Each row is a point. The points of each table are mixes of a few directions, plus a little noise. Count the directions of each table, and those that both share. Where both have some left over, give the other angles between the two spaces (their principal angles), to ten degrees, smallest first.

First:
[[-45, -58],
[-16, -21],
[7, 9],
[46, 60],
[8, 10]]
Second (4 x 2):
[[34, -54],
[10, -16],
[-7, 11],
[-38, 60]]
Directions: first 1, second 1, shared 0; angles 70

First (5 x 4):
[[21, -19, -3, -23],
[32, -10, 7, -23],
[-42, 7, -2, 60],
[7, -5, -12, -40],
[-17, 27, 8, 25]]
Second, 5 rows:
[[46, 8, 19, -27],
[-7, 10, 10, 30],
[-4, 18, -13, -50],
[8, -37, -3, 16],
[-43, 2, -14, 30]]
Directions: first 3, second 3, shared 3

First (7 x 8):
[[34, 13, -29, -12, -2, 7, -46, 8],
[-47, -22, 24, -6, -22, -15, 6, 2],
[21, 27, -3, 9, 26, 21, -2, -25],
[48, 25, 1, 26, 14, 30, 4, 6],
[-41, -15, 33, 3, -33, -3, 10, 5],
[-15, -33, 1, -6, 24, -28, -28, 21],
[0, 6, -27, -13, -6, -11, 56, -18]]
Second, 10 rows:
[[1, 23, 15, 7, -28, -40, -4, 1],
[18, -33, 16, 14, -17, 7, -10, -3],
[-10, 38, -5, -16, 3, -18, 7, 2],
[-30, 18, -21, 13, 13, -15, 8, 4],
[15, 43, 30, -9, -43, -54, -6, 0],
[-39, 26, -34, 1, 33, -2, 15, 5],
[20, -43, 10, 6, -3, 28, -8, -4],
[27, -52, 2, -12, 18, 60, -4, -5],
[30, -42, 8, -15, 10, 48, -5, -5],
[-31, 21, -22, 9, 15, -13, 9, 4]]
Directions: first 5, second 3, shared 0; angles 50, 60, 70

First:
[[-2, -10, 28, 21, -14, 23, -10, 11, 15],
[0, -1, 2, 1, -1, 1, 0, 1, 1],
[1, 8, -23, -17, 12, -18, 8, -9, -12],
[-4, -20, 60, 44, -30, 47, -22, 22, 31],
[1, 4, -11, -8, 5, -8, 4, -4, -5],
[3, 14, -42, -30, 22, -33, 15, -16, -22],
[1, 8, -24, -18, 12, -19, 9, -9, -12],
[0, -2, 5, 3, -2, 4, -2, 2, 3],
[0, 2, -6, -4, 3, -5, 2, -2, -3],
[-1, -4, 11, 8, -6, 9, -4, 4, 6]]
Second (7 x 9):
[[-6, -5, -24, 16, 11, -2, 10, 11, 10],
[-6, -5, -23, 16, 11, -2, 10, 11, 10],
[7, 4, 24, -17, -12, 2, -11, -12, -11],
[-12, -9, -43, 29, 20, -3, 19, 20, 19],
[0, 0, 0, 0, 0, 0, 0, 0, 0],
[2, 2, 10, -7, -5, 0, -4, -5, -4],
[15, 11, 55, -38, -26, 4, -24, -26, -24]]
Directions: first 1, second 1, shared 0; angles 80

First, 10 rows:
[[-28, -29, 38, 11, -19, 17, 11, 16, -5, 2, -12, 5],
[45, 13, -37, -22, 26, 32, -2, 5, 18, 20, 42, 47],
[-28, -12, 12, 14, -11, -38, 0, 32, -9, -9, -17, 14],
[-33, -3, 10, 26, -24, -5, -2, 31, 14, -14, 5, 8],
[-5, 12, 32, -16, -10, 33, 0, -20, -9, 10, -26, -9],
[-8, -24, 25, 14, -13, 0, 14, -18, 6, -3, -8, -23],
[33, 59, -13, -34, 11, 17, -17, -32, 6, 12, -8, 11],
[3, -27, -38, 3, 29, -8, -3, 4, -30, -9, 18, -44],
[50, -22, -9, -23, 29, -9, 18, -31, -2, 23, 6, 15],
[-29, 33, -21, 28, -18, -39, -21, 14, 11, -32, 1, -27]]
Second, 10 rows:
[[2, -5, 9, -12, -23, 23, -29, 19, -21, 22, 5, 26],
[-20, -1, -33, -6, 16, -5, 8, 13, 4, -3, -13, -49],
[10, 0, 8, 6, -23, 24, -19, -24, 21, -17, 30, 60],
[38, 13, -11, -4, 51, -14, 4, -35, 20, -2, 13, 15],
[-12, -14, 24, 11, -21, -10, 38, -16, 11, -19, 6, -18],
[16, -3, -11, -12, 40, -17, 30, -16, 5, 5, 0, -39],
[12, 1, 11, -13, 35, -35, -2, 3, -2, 22, -6, -19],
[-39, -17, -17, -15, -31, 13, -32, 20, 19, -6, 16, -10],
[-39, 28, 3, 46, -38, -1, -30, 44, -23, -16, -46, 27],
[32, -3, 16, -1, -4, 23, 33, -10, -34, 16, -3, 8]]
Directions: first 6, second 6, shared 1; angles 30, 40, 40, 40, 80

First (11 x 18):
[[-13, 10, -1, 4, -7, 0, -5, -6, -22, -3, -31, 4, -7, -10, -21, 7, 11, 1],
[7, -10, -13, 32, -11, 17, 1, 4, 9, -7, 16, -7, -3, 14, 7, -8, -6, 0],
[-10, 16, -2, 6, -24, 18, -11, 12, -12, -6, -21, -7, -21, 7, -24, 19, 33, 13],
[2, 2, 12, -15, 9, -4, -1, 3, 7, 6, 3, -1, 3, -2, 3, 5, 3, 2],
[-1, 15, -26, -14, -44, 18, -5, 24, -2, -10, 11, -6, -29, 24, -13, 19, 35, 14],
[-3, 14, 14, -55, 8, -19, -1, 6, 0, 11, -3, 6, -1, -8, -2, 16, 14, 4],
[12, -9, -15, -2, -9, 3, 6, 8, 16, -3, 33, -3, 0, 15, 16, -7, -7, -1],
[4, -3, -28, -11, -16, -8, 8, 0, -3, -6, 18, 8, -3, 7, 6, -9, -9, -7],
[12, -17, 37, 44, 31, 22, -5, 4, 34, 7, 13, -21, 15, 6, 17, -5, -10, 7],
[-4, -5, -16, 0, 4, -19, 8, -19, -18, -3, -9, 15, 9, -13, 1, -16, -23, -15],
[-6, -13, 38, 10, 60, -29, 4, -36, -7, 15, -30, 12, 37, -40, 9, -20, -40, -19]]
Second:
[[-4, 10, 33, -36, 24, -13, -6, 2, 4, 14, -13, 1, 6, -14, -3, 15, 11, 6],
[1, 15, -24, -17, -44, 18, -5, 28, 2, -9, 16, -7, -30, 27, -11, 20, 36, 16],
[-2, -2, -43, -19, -19, -22, 13, -12, -21, -9, 7, 20, -1, -3, 2, -16, -19, -16],
[5, 3, 15, -2, 1, 13, -6, 15, 17, 4, 10, -12, -5, 10, 2, 11, 16, 11],
[-6, -7, 0, 40, 7, 5, 0, -16, -12, -4, -20, 1, 6, -9, -6, -12, -14, -7],
[-2, -1, 22, 14, 16, 7, -5, -2, 4, 4, -12, -7, 5, -6, -2, 4, 2, 4],
[2, -13, -43, -13, -2, -36, 21, -27, -21, -7, 12, 27, 15, -13, 14, -33, -45, -29],
[10, 1, -20, -16, -24, 8, 3, 19, 14, -5, 33, -5, -12, 22, 8, 5, 11, 7],
[5, -15, 32, 40, 33, 12, -3, -7, 19, 6, -2, -12, 17, -5, 12, -9, -16, 0],
[-10, 9, 28, 10, 11, 8, -11, 0, -6, 4, -31, -7, -2, -10, -17, 14, 18, 9]]
Directions: first 4, second 4, shared 4

First:
[[-13, 1, -15, -5, 13, -13, -1, -10, -19, -7, 1, 11, 25, -36, 3, 2, 4, -9, 25, 9],
[-12, 31, -7, 11, -9, -2, 3, -7, 0, -14, 1, -11, 12, -21, -5, 20, -3, 16, -6, 4],
[13, 19, 21, -31, 51, -4, -23, -2, 56, -8, 6, -2, 23, 36, -52, -3, 30, -42, 60, -24],
[8, 25, 2, 5, -20, -3, -29, -4, 3, -10, -14, -22, 47, -14, -8, -17, 9, 27, 7, -4],
[1, -33, -3, -4, 3, 0, 10, 2, -11, 11, 1, 14, -15, 5, 17, -10, -3, -13, -1, 4],
[6, -46, -1, -1, -9, 3, 14, 1, -4, 14, -4, 10, -14, 10, 30, -21, -3, -9, -5, 3],
[-18, -24, -21, -7, 21, -13, 9, -2, -52, 7, 8, 33, -9, -38, 13, 5, -9, -19, 11, 19],
[3, 32, 10, 14, -22, 10, 4, -2, 35, -11, -3, -28, 2, 15, -7, 14, 0, 23, -21, -9],
[13, -7, 16, 1, -2, 13, 3, 16, 8, 13, 4, -1, -43, 40, -7, 1, -8, 0, -28, -7],
[-2, 30, 1, 11, -10, 4, -12, 13, -28, 1, 3, -6, -17, -6, -16, 15, -15, 28, -34, 5],
[1, -30, -2, 6, -15, 5, 23, -5, 12, 5, -3, 1, -10, 8, 30, -7, -3, -3, -8, 1]]
Second (9 x 20):
[[-2, 3, 1, 8, -39, -14, -8, 3, -12, 2, -19, 10, 28, -23, 25, -26, 18, 11, 5, -8],
[-4, 3, -9, 0, 48, 14, 27, -17, 35, -8, 43, -8, -27, 18, -12, 29, -17, -17, -14, 0],
[-5, 10, 2, 7, -38, -18, -2, 0, 2, -6, -18, 14, 30, -24, 27, -22, 29, -3, 9, -15],
[-4, 17, 0, -7, 24, -13, 6, -1, 16, -11, 24, 25, -14, 1, -5, 4, 25, -43, -4, -18],
[5, -12, 8, -6, -3, 12, -12, 10, -16, 8, -27, -22, -4, 14, -22, 11, -20, 24, 15, 20],
[-17, 33, 2, 2, 13, -14, 12, -5, 25, 2, 26, 28, 8, -11, -2, 4, 16, -14, 20, -27],
[5, -19, -1, 0, 5, 20, 2, -2, -2, 3, -11, -31, -8, 16, -12, 16, -30, 25, -2, 23],
[2, 1, -6, 1, 18, -5, -7, 2, -19, 9, 31, 22, -10, -7, 4, -16, -2, -7, -21, -10],
[18, -36, 3, -5, -25, 17, -18, 10, -28, -2, -48, -39, -3, 14, -5, 0, -17, 24, -9, 35]]
Directions: first 5, second 5, shared 2; angles 50, 70, 70

First (8 x 32):
[[10, 6, 25, -22, 27, 8, -16, 6, -13, 7, -5, 1, 4, 3, 4, 7, -7, 3, 14, 5, -8, -25, -21, -20, 34, 10, 41, 0, 17, -12, -21, -4],
[7, -18, 5, 0, -10, -16, 2, 23, 40, 5, 12, -3, -15, -7, -1, 10, 13, 9, 14, -8, -1, -2, 7, -2, 1, 6, -1, -5, -1, -8, 10, -4],
[-20, 12, -27, 10, -8, 11, 4, -28, -39, -7, -16, -1, 18, 7, -2, -18, -13, -12, -20, 5, 8, 20, 7, 23, -21, -20, -25, 7, -14, 18, 6, 12],
[9, 20, 19, -5, 24, 16, -2, -13, -27, -3, 0, 7, 5, 4, 4, 1, -5, -4, -9, 10, -6, -14, -17, -21, 15, 11, 22, 0, 16, -5, -22, -9],
[17, -5, 7, 27, -20, -13, 28, 10, 50, -9, 34, 8, -28, -11, -1, 10, 28, 4, -14, -6, -1, 10, 15, -13, -28, 20, -31, -10, 1, -4, 11, -19],
[-22, 13, -20, -9, 8, 16, -13, -25, -56, 0, -30, -4, 28, 11, -1, -18, -25, -11, -6, 7, 5, 6, -6, 21, 3, -23, 3, 10, -8, 14, -5, 18],
[1, -18, -4, 2, -15, -15, 2, 18, 33, 4, 7, -4, -10, -5, -2, 6, 9, 7, 11, -8, 2, 4, 11, 6, -5, 0, -9, -3, -7, -3, 14, 1],
[-2, -10, -4, -4, -6, -7, -4, 10, 12, 4, -1, -4, -1, -1, -1, 2, 1, 4, 10, -4, 1, 1, 4, 6, 2, -4, 0, 0, -4, -1, 7, 4]]
Second (11 x 32):
[[14, -7, -11, 2, 6, -10, -7, 3, 6, 3, 5, 6, -13, -17, 20, -28, -4, 2, -13, -3, 34, 10, -2, 5, 1, -24, 24, -3, -4, -4, 2, -17],
[-4, -18, -15, -2, 3, -7, 10, -9, -10, 10, 9, 18, 13, -19, 1, -1, 1, 8, -6, -23, 6, 16, 14, 11, 10, -2, 15, 3, 3, 4, 3, -10],
[-9, -2, -1, 2, -2, 2, 11, -6, -2, -4, -1, 13, 11, -5, 9, 13, 8, 7, 0, -14, -18, 11, 5, 2, 14, 15, 3, -11, -2, -1, 3, -4],
[17, -6, -12, -2, 11, -1, -3, 9, -5, 12, 20, 0, -7, -17, 0, -22, -4, 5, -4, 10, 46, -10, -6, 9, -14, -26, 28, -4, -6, 7, -5, -14],
[2, -1, -4, -5, 9, -2, 8, -2, -7, 14, 13, 0, -4, -13, -16, -5, -4, -7, -2, 1, 27, -12, 8, 2, -13, -15, 12, 11, 10, 6, -3, -4],
[-14, -8, 6, -2, -18, 10, -5, -4, -12, -1, -8, -10, 28, 30, -31, 31, 2, 8, 19, 1, -54, -2, 2, 2, 3, 32, -41, 12, -1, 9, -3, 27],
[-8, 13, 5, 1, 11, -8, 20, -8, 8, -3, -3, 13, -15, -20, 19, 0, 3, -14, -12, -14, 13, 6, 11, -10, 7, -4, 19, -6, 12, -10, 6, -14],
[14, -2, 5, 4, -15, -4, -37, 11, 13, -9, -19, -24, -12, 29, -1, -19, -10, -3, 2, 21, -7, 0, -17, -4, -6, -9, -28, 15, -8, -5, -1, 15],
[-7, -9, -12, -1, 8, 7, 26, -5, -15, 7, 20, 25, 22, -23, 8, 14, 13, 19, 1, -20, -1, 9, 9, 13, 13, 12, 27, -24, -6, 7, 1, -15],
[-4, 20, 14, 3, 3, 10, 9, 5, 7, -13, -3, -1, -5, 5, 12, 13, 9, -1, 4, 9, -12, -9, -8, -9, 2, 14, 1, -22, -5, -5, 0, 0],
[0, 20, 28, 1, -18, 2, -32, 7, 18, -15, -34, -42, -18, 50, -23, 4, -12, -23, 11, 33, -33, -20, -14, -22, -16, 6, -60, 29, 8, -8, -3, 36]]
Directions: first 3, second 5, shared 0; angles 50, 80, 80

First (10 x 32):
[[-19, 12, 13, -15, 8, 9, 8, 8, 2, 8, -18, 7, 3, -3, 26, 9, 5, 14, -19, -10, -3, 3, 7, -21, -8, -9, -6, -1, -15, 2, -18, 4],
[10, 0, -16, -1, -25, 13, -2, 6, -2, -21, 36, 7, 17, 7, -52, -11, -11, -12, 21, 15, -3, 11, -1, 0, 19, -15, -14, 9, -5, -14, 4, -21],
[-8, -12, 6, -6, -29, 16, 0, 5, 4, -21, 20, -9, 9, 1, -17, -12, -12, -11, 15, 20, -7, 12, 28, 13, 11, -5, 1, -3, 18, -23, -1, -10],
[-16, 1, 10, -16, -8, 14, 7, 6, 7, -4, -7, 2, 3, -3, 15, 1, -4, 7, -11, -3, -3, 5, 19, -7, -4, -4, 1, -2, 2, -7, -14, -2],
[1, -17, 8, 5, 1, -9, -1, -7, 7, 2, -12, -16, -14, -5, 25, -4, -1, -2, -4, 1, 5, -8, 13, 23, -9, 21, 22, -9, 28, 1, 6, 12],
[30, 5, -33, 8, 5, -11, -1, -8, 4, 1, 16, 20, -2, 4, -35, -2, -2, 4, -3, -17, 16, -16, -40, -3, 4, 7, -1, 17, -14, 21, 9, -10],
[44, 7, -40, 23, 18, -24, -6, -13, -6, 8, 17, 20, -3, 7, -46, 0, 4, -3, 7, -15, 16, -19, -60, 0, 6, 7, -5, 17, -21, 27, 21, -7],
[-12, -4, 14, -3, -3, 3, 0, 3, -1, -1, -7, -10, -1, -2, 16, 0, 0, -2, 0, 7, -6, 6, 18, 3, -2, -1, 3, -7, 9, -8, -3, 5],
[-19, -3, 25, -2, 6, 0, -1, 3, -3, 7, -21, -16, -5, -4, 35, 5, 6, 0, -3, 7, -8, 6, 22, 3, -7, 2, 5, -14, 11, -7, -4, 13],
[-9, 10, 15, 6, 27, -11, -3, 0, -12, 21, -26, -5, -6, 0, 31, 14, 16, 4, -6, -4, -6, 0, -6, -12, -10, -4, -7, -8, -14, 8, -1, 17]]
Second:
[[3, -1, -7, -9, 5, 12, 11, 3, 5, 1, -7, 15, -8, 1, -20, -16, 1, 32, 8, 10, -4, 1, 14, -4, -5, 7, 7, 7, 13, 9, -7, 10],
[16, -6, -1, 14, -1, 12, -23, -17, -31, 4, -9, 2, 29, 24, 1, 2, -13, -16, -10, -11, -27, 6, 14, 12, -10, 1, 2, -1, -8, -18, 46, -13],
[-10, 1, 6, 3, -6, -12, 2, 3, 7, -1, 8, -12, -6, -9, 13, 14, 5, -17, -3, -8, 15, -7, -18, -4, 7, -8, -4, -7, -12, 2, -13, -1],
[-13, 13, 3, -7, 5, -22, 7, 16, 27, -12, 12, -15, -11, -24, 14, -2, 13, -13, 4, 22, 18, 6, -11, 4, 14, 2, -14, 2, 10, 0, -34, 3],
[-1, -8, -4, -7, -1, 15, 16, 1, 3, 7, -8, 15, -14, 3, -22, -4, 2, 35, 8, -3, 4, -12, 7, -11, -6, 2, 13, 0, 0, 15, -10, 12],
[7, -14, 1, 21, -1, 18, -19, -16, -27, 2, -12, -4, 34, 24, -3, 13, -3, -23, -10, -5, -20, -10, 17, 16, -10, 7, 2, -13, -26, -24, 41, -9],
[-7, 6, 5, -7, -8, -17, 5, 5, 10, 3, 12, -5, -20, -12, 14, 7, -1, -3, -1, -17, 17, 1, -26, -15, 9, -15, -1, 1, 3, 15, -19, -1],
[-6, 17, 5, -13, -5, -29, 4, 11, 17, -1, 18, -8, -25, -21, 24, -1, -2, -6, 0, -10, 19, 15, -32, -14, 15, -17, -9, 10, 18, 16, -29, -4],
[6, -9, 0, 18, 3, 13, -18, -11, -20, -4, -10, -6, 34, 17, -1, 7, 0, -25, -7, 9, -20, -4, 21, 21, -8, 12, -3, -10, -19, -27, 34, -7],
[5, 2, -8, -14, 7, 10, 14, 5, 9, 1, -6, 16, -13, -2, -20, -20, 0, 38, 11, 13, -3, 5, 14, -6, -4, 7, 7, 11, 21, 13, -12, 10]]
Directions: first 4, second 4, shared 0; angles 50, 70, 80, 90

First (9 x 32):
[[-13, -14, 19, 14, 17, 3, -11, 3, -2, -9, 10, 5, -4, -2, 0, 10, 8, 6, 11, -7, 0, -11, -8, 11, 18, -16, 15, 5, -2, -25, 10, 13],
[-21, -21, 30, 21, 27, 6, -20, 4, -3, -15, 17, 7, -6, -2, -1, 16, 11, 9, 12, -11, -1, -17, -14, 17, 28, -25, 22, 7, -3, -38, 16, 20],
[6, 9, -10, -8, -9, -2, 4, -2, 0, 5, -4, -3, 2, 2, -1, -5, -5, -3, -9, 3, -1, 6, 4, -7, -10, 9, -10, -3, 1, 14, -6, -7],
[6, 29, -19, -25, -13, -1, -15, -7, -3, 6, 2, -8, 7, 11, -17, -5, -17, -11, -55, -5, -14, 12, -2, -23, -19, 23, -34, -6, 7, 35, -15, -17],
[-12, -15, 18, 15, 16, 3, -8, 3, -1, -9, 8, 5, -4, -3, 2, 9, 8, 6, 14, -5, 2, -11, -7, 12, 18, -16, 16, 5, -2, -25, 10, 13],
[-6, -10, 11, 10, 9, 2, -2, 2, 0, -5, 4, 3, -3, -2, 2, 5, 6, 4, 12, -2, 2, -6, -3, 8, 10, -10, 11, 3, -2, -16, 6, 8],
[24, 6, -26, -10, -27, -7, 39, 0, 7, 16, -24, -3, 3, -6, 15, -17, -3, -4, 25, 20, 13, 14, 21, -5, -24, 15, -4, -6, -2, 25, -10, -14],
[5, 31, -20, -27, -13, -1, -18, -8, -4, 6, 3, -9, 8, 12, -19, -5, -18, -11, -60, -6, -16, 12, -3, -24, -20, 25, -36, -6, 8, 37, -15, -18],
[10, -15, -2, 11, -7, -3, 31, 5, 6, 6, -14, 3, -3, -10, 19, -7, 9, 4, 48, 14, 16, 0, 13, 11, -1, -6, 19, 0, -5, -8, 4, 3]]
Second, 11 rows:
[[20, 3, 16, -25, -19, -10, 10, -24, -2, 17, -24, -8, 31, 16, -17, -14, 4, -7, 10, 28, -11, 22, -3, 8, -33, 0, 13, -3, 0, 8, 18, 11],
[9, -9, -25, -12, 20, -9, 12, 10, 8, -20, -13, -1, 7, 11, -15, 9, 12, -5, 0, 2, 9, 6, 7, 0, -7, 12, -18, 8, 7, 10, -6, 16],
[-22, 0, -14, 25, -4, 8, -14, -8, 12, 21, 13, 22, -15, 3, 0, -10, -3, 18, -16, -4, -15, -32, -13, 11, 16, 4, 5, -18, 2, -16, -15, -11],
[6, 5, 14, -10, -8, 5, -5, 5, -16, 11, 4, -10, 13, 1, -10, 2, -8, -13, -6, 3, -6, 12, 5, -4, -17, -3, 11, 7, -2, 11, 3, -7],
[5, 10, 25, -7, -24, -25, -7, -32, 8, 6, -24, -1, 12, -3, 6, -11, 4, 3, 14, 3, -20, 7, -23, -4, 11, -6, 2, -8, -14, -14, 18, -6],
[17, -2, -18, -29, 20, -12, 3, 25, -11, -18, -14, -14, 28, 14, -34, 21, 6, -26, -14, -6, -2, 22, 11, -13, -21, 13, -18, 23, 2, 27, -7, 4],
[0, 14, -4, 10, -18, 18, -1, 5, -16, 23, 3, -11, 5, -8, 14, -5, -10, 3, -14, -6, -18, -8, 14, -3, 6, -4, 11, 0, -3, 8, 9, -12],
[0, -2, -37, 16, 0, 22, 20, 1, 5, 14, -3, 3, -6, 6, 11, -11, 4, 19, -8, 9, 0, -19, 21, 16, 0, 8, 2, -9, 13, 6, 1, 14],
[-22, -11, 5, 16, 25, 1, -18, 19, 6, -24, 32, 16, -33, -12, 4, 15, -4, 0, 0, -20, 22, -13, -11, -6, 21, -3, -10, 2, 0, -15, -25, -10],
[-12, -14, 39, 1, 24, -15, -13, 10, 7, -48, 25, 6, -36, -23, 16, 19, -1, -8, 30, -17, 42, 10, -18, -15, 21, -15, -12, 9, -7, -22, -11, -4],
[1, 4, -1, 13, -17, 17, 12, -11, -1, 18, 0, -3, -6, -6, 23, -15, -3, 15, 5, 10, -1, -8, 11, 9, 3, -6, 14, -10, 3, -3, 13, 5]]
Directions: first 2, second 6, shared 0; angles 40, 50
